Rows are points. A path goes straight from each point to the next, and from the last back to the first. The post is the endless flat space through its rows: a point in 2 columns, a line in 3, a plane in 4, and so on, so that a path can go around it. How many times does the path go around the post? Going back the other way cancels.
In the rows, 128 means zero.

Post, 2 rows:
[[119 147 161]
 [114 147  66]]
Path:
[[113 101  92]
 [140 137 110]
 [151 172 114]
 [119 182 156]
 [ 80 167  99]
 [ 81 143 103]
 [100 128 112]
 [121 127  96]
 [187 157  95]
 [158 208 117]
 [102 169 140]
 [ 61 151 114]
 [ 87 121  59]
 [113  79 141]]
Times around: 2

Post:
[[ 94 113  37 183 124 149]
 [133 141 105 177 137 129]
 [167 139 187 118 135 222]
 [108 146  99 126  76  75]
 [154 142 162  88 169 179]]
Path:
[[137 159 138  88 148 192]
 [164 164 111 142 134 111]
 [195 115 158  81  98 165]
 [147  90 142 115 144 152]
 [ 84 120 132 139 119 168]
 [ 76 136 102 143 118 187]
 [ 78 122 121 120 124 157]
 [120  68 144 104 140 141]
 [193  98 111 154 101 195]
 [188 156  94 102 108 161]
 [170 124 116 158 129 180]
 [129 121 123 183  87 109]
 [140 133 201 138  82 154]
 [ 96 174 138 128 152 198]
 [148 183 144 107 135 143]
 [159 140 103 156 158 155]
 [111 108  59 137 112 109]
 [149 122  89 135 157 127]
 [190 169 105 140 116 184]
 [134 167 129 105 121 178]
 [118 149 142 227 143 194]
 [110 125 136 175 123 204]
 [115 135  80 152 166 195]
 [137 140  80 153 152 153]
 [182 137  82 138 140 145]
 [133  89 152 110 115 144]
 [100 108 111 168 127 123]
 [ 85 171 123 156 200 165]
 [115 140 138 131 117 186]
 [ 95 103 122 131 109 151]
 [106 119  92 151 205 199]]
Times around: 2

Post (10 x 11):
[[143 110 202 117 129 160  90 127  95  95 183]
 [ 59 113 119 162  57  94 111  91 110 103  91]
 [ 51 109 127 135 108  81 189 105 107 146 127]
 [147  92 117 131 106 117 194 143 124 109 126]
 [127  78  93 165  70 175  75 199  77 209  29]
 [130 102 148 134  94 122 109 176 124 138 174]
 [158  71 109 132 163 148 108 110 160 158 118]
 [155 150 139 166 117  90 108 160  90 110 151]
 [107 108  86 145 128 102  75  88  66 108 151]
 [120 110 146  70 123 146 146 106 135 150 130]]
Path:
[[109 133 158 110 127 179  71 129 114  88 124]
 [ 75 122  94 148  72 153 107 185 158 182 112]
 [120  75  38 127  71 125 127  99 111 126 102]
 [127 122  86 111  52  98 132  89  77 126 160]
 [149 179 137 121  98 159 106 132 146 147 122]
 [140 125  72 144  94 150  99 111  99  75 134]
 [169 124 111 121  88 145 110 117 104 140 137]
 [117  96 129 105  53 117 130 104 141 101 139]
 [108  87 156 126  95  84 134 126 136 170 101]
 [115 106 150 178 114  77 174 107 135 157 193]
 [ 67  80 140 121 125 177  94  68  91 164 151]
 [ 94 153 110 173  99  93 139 127 105 129  63]
 [143  75 119 126 185 139  97 147 116 100 162]
 [129  78 183 147  86 161 105 165  79 122  82]
 [ 80  86 185 114  95 125 106  70 121 129 127]
 [161  97 147 124  66 164 105 153 154 171 122]
 [136 117 147 162 111 150 144 147 118 130 189]
 [ 65  88 124 124 111 122  99 169 113 142 204]
 [ 36  97 206 122 147 108 116 137 136 152 156]
 [112  52 140 152 166 116  52  97 118 138 133]
 [ 94  46 139 161 147 101 177  78 100 141 140]
 [114  54  28 166  66 110  83 124 148 157 152]
 [124 136 131 110  89 177 138 155  92 119 114]
 [118 120 105  87 113 136  81 129 135 111 160]
 [ 91  84  90 126 125 107  75 132 117 111 106]
 [119 108 157 126 102  82  94 121 161 155 128]
 [ 67  62  80 137  51  95 130 181 105 119  76]]
Times around: 2

Post:
[[127 184  71 139 143 114 110 115 126 118 157 124 125 135 138 172 135  95]
 [140  34 142 151 117  94 160 106  90 147  71 139 124 102  89 147 118 116]
 [150 195  92 115 136  96 140 195 114 137  86 151  97 126  91 172 135 112]
 [116  65 114 151 126 133 185 140 117 148  71 145 187 150 130 139 106 138]
 [113  51 145 126 135 148 195 131  72 139 137 174 152 127  93 123 108 158]
 [135 169  79  77 103 164 115  61 142 120  92 128 112 142 108 119  78  90]
 [124 187 130 150 130 122 127 174 117  74  90 118  73 117 127 128 167 111]
 [117 151  80  25 116 170  79  93 124 103 128  89 141 130 136 165 102 143]
 [147  76 196 141 137 108 187 129  75 119 113 160 123 169 121 155 101 153]
 [100 129  94  54  91 129  74  90 115 145 114  79 132 170 130 105 104 104]
 [126 191 101 123 119  77 135 155 187 114 122 136 102 106 149 141 138  88]
 [131  82 128 127 179  70 160  99 103  98  84 150 144 139  91  97 123 152]
 [154 183 109  89 117 116 174 146 114  89 114 121 129 124 139 140 175  95]
 [152 161  45  87  66 131  72  69 144 138 109 126 138 118 142 128 124 154]
 [134  50 152 151 154  95 233 112  66 151  95 105 114 123 124 109  95 168]
 [133 147 101  62 113 183 109  65 164 149 129 103 141 159  99 148 161 133]
 [131  77 121 118 159 121 152  91  82 166  80 174 112 109 166  98 106 136]]
Path:
[[109 113 114 100 136 190 163  79  65 133  88 180  97 117  95  86 120 115]
 [ 87  97 122 161 171  66 147 137 132  66 131 130 149 220 110 140 131 146]
 [140  91 129 138 193 111 174 128 122 131 119 196 131 129 126 177 106 134]
 [114 186  54  59 139 104 121  73 110  51 124 136 126 154 161 157 109  84]
 [106 103  76 185  72 158 151  92 165 154  86 108 125  73 109 186  75 119]
 [118 121  99  83 154 114 145 105 107 111 105 103 187 113 148 135 137 111]
 [127 126  89  85 143 143 121 106 127 103  54 162 183 155 106  57  77 179]
 [132  90 110 135 126  98 136 109 143 123 109 172 185 169  88 126 137  91]
 [151 112  39  96 158 105  87   7 161 155  78 149 124 174  61 114 150 124]
 [164 155 116  69 131 165 146 107  97 109 123 164 122 139 136 188 126 196]
 [ 78 102  76 117  96 133 153 143 147 127  52 109 163  70 188 117 119 108]
 [106  87  90 115 124  74  57  83  95 154  98  99 138 115 113 129  57  98]
 [136  82 115 143 153 125 176  37  75 140 156  70 133 144 129  98 115 144]
 [176  98  66  40 117 148 165 124  86 184  82 160 119 124 125 149  89 133]
 [137 101 100 170  84  80  72  72  97  95 116 138  97 147 148 125 118 157]
 [102  97 130 113  97  58 120 155  87 138  85 144 120 151 145 159  97 163]
 [150 177 136  32  93 135 173  82 139 152  54 116  97 125  68  92 101  95]
 [145 155 129 106 110 109 113 117 154 130  93 163 112  84 119 126  62 106]
 [176 118 168 113 153  67 151 172 136  87 106 128 110 147  81 171  96  89]
 [194 156 115 118  99 133 129  88 144 137  36 149 145 145 114 138 116  61]
 [120 122 113 144 155  73 111 110  95  98 123 133 152  91 124 151  98 173]
 [ 99  98 118 120 119  99  91 104  98 148  93 152 142 124 160 154 159 182]
 [101 149 109  80 129 129 164 157 109  61 142 149 163 194 137 153 164 129]
 [137 112 106 148 143 160 183 154 113 136 102 161 148 162 105 175  95 120]
 [113 137 127 138 146 148 118 148 123 126 104  98 112 170  49 145 120  97]
 [122 104 140 112 175 147 119 106  76 144 137  98 139 125 143 174 147  77]
 [112 120 154 114 115 167 148  43 145 132  68 120 120 146  81 102 120 149]]
Times around: 1
